Each row of a before or after table is a point. The points were changed in one or more steps. Then noise was added and the rows were shuffled. The steps act on columns, c1 being the first. Write out the steps. A step turns or swaps two columns, mirrors them in a line or flattens them onto one, adds a multiple of one to another, or multiplies or shifts one. Angles are multiples of 10 degrees, from the lower column toward the higher: turns from -170 to 170, lines from 10 to 170 but not 90. Use the fewest steps. Two steps may share a column if one is a turn and the other turns, adds or multiplies; they go together, in the order done. Otherwise the lowest column goes first.

Before:
0.41,0.40
0.40,-0.09
0.40,0.40
0.24,-0.34
0.16,0.41
-0.24,0.41
0.10,-0.16
-0.23,-0.55
-0.18,0.30
-0.04,0.14
-0.18,0.34
After, 11 rows:
0.37,-0.08
-0.19,0.45
0.22,-0.06
-0.38,0.12
-0.12,0.04
0.05,0.56
-0.50,0.13
0.38,0.14
0.17,-0.60
-0.37,0.14
0.05,0.59
Steps: turn c1 and c2 by 40 degrees

Before (13 x 6):
-0.27,-0.41,-0.03,-0.01,-0.88,0.03
0.01,-1.32,-0.50,0.21,0.15,0.08
-0.13,0.18,0.20,0.23,0.28,0.10
-0.37,0.07,0.19,0.27,0.27,-0.01
0.00,-0.13,0.38,-0.16,0.23,-0.03
-0.07,0.12,-0.12,0.12,0.41,-0.47
-0.39,0.06,-0.02,0.20,-0.20,-0.15
-0.24,0.07,0.32,0.50,0.43,0.00
-0.28,0.00,0.28,-0.05,0.30,-0.87
-0.17,-0.13,0.04,0.07,0.07,0.10
-0.07,0.08,-0.35,-0.05,0.44,-0.04
-0.02,0.00,0.33,0.54,0.27,-0.12
-0.44,0.16,0.11,-0.07,0.23,0.02
After (13 x 6):
-0.07,-0.28,-0.11,-0.40,-0.41,-0.15
-0.28,0.41,-0.02,-0.11,0.88,-0.07
-0.37,-0.07,0.19,-0.17,-0.28,0.20
-0.17,0.16,0.05,-0.01,-0.09,0.08
-0.27,-0.30,0.27,-0.59,-0.30,-0.55
-0.06,-0.08,-0.36,0.04,-0.44,-0.05
-0.13,-0.13,0.20,-0.04,-0.28,0.27
-0.01,-0.03,0.32,-0.43,-0.27,0.36
-0.45,-0.13,0.11,0.11,-0.22,0.01
-0.24,-0.04,0.31,-0.29,-0.41,0.41
-0.40,-0.11,-0.03,-0.22,0.21,0.06
0.01,1.28,-0.49,-0.42,-0.15,-0.08
-0.02,0.12,0.37,0.05,-0.23,-0.17
Steps: turn c2 and c6 by -160 degrees; turn c4 and c6 by 130 degrees; multiply c5 by -1

Before, 8 rows:
0.00,0.16,-0.16,0.29,0.00,0.36,0.22,-0.71,-0.08
-0.37,-0.49,-0.14,-0.42,-0.35,0.19,-0.32,-0.10,0.04
-0.01,0.15,-0.15,0.32,-0.07,0.29,0.38,-0.26,0.47
-0.07,0.18,-0.11,-0.33,-0.18,0.42,-0.37,-0.17,-0.03
0.15,-0.44,-0.50,-0.16,0.21,-0.03,0.16,0.13,0.43
0.20,-0.47,-0.22,-0.01,-0.11,-0.34,0.11,0.33,0.22
-0.39,-0.48,-0.60,-0.31,-0.03,-0.24,-0.18,0.53,0.11
-0.45,-0.01,0.12,-0.36,0.01,0.43,0.19,-0.30,-0.22
After:
0.09,-0.39,-0.60,-0.42,0.01,0.42,-0.27,0.91,0.14
0.39,-0.46,-0.13,-0.39,-0.31,0.15,-0.52,0.24,0.04
0.34,-0.33,-0.11,0.22,-0.16,-0.22,-0.58,-0.10,-0.02
-0.13,-0.22,-0.52,-0.44,0.22,-0.10,0.22,-0.03,0.45
-0.38,-0.09,-0.26,-0.46,-0.11,0.06,0.19,0.11,0.22
0.26,0.31,-0.14,0.11,0.04,-0.22,0.35,-0.74,-0.06
0.22,0.37,-0.14,0.06,-0.08,-0.15,0.60,-0.24,0.44
0.63,-0.36,0.13,0.08,0.01,0.06,0.31,0.14,-0.22
Steps: add -1 times c1 to c8; turn c1 and c6 by -130 degrees; mirror c2 and c4 in the line at 40 degrees; multiply c7 by 1.6
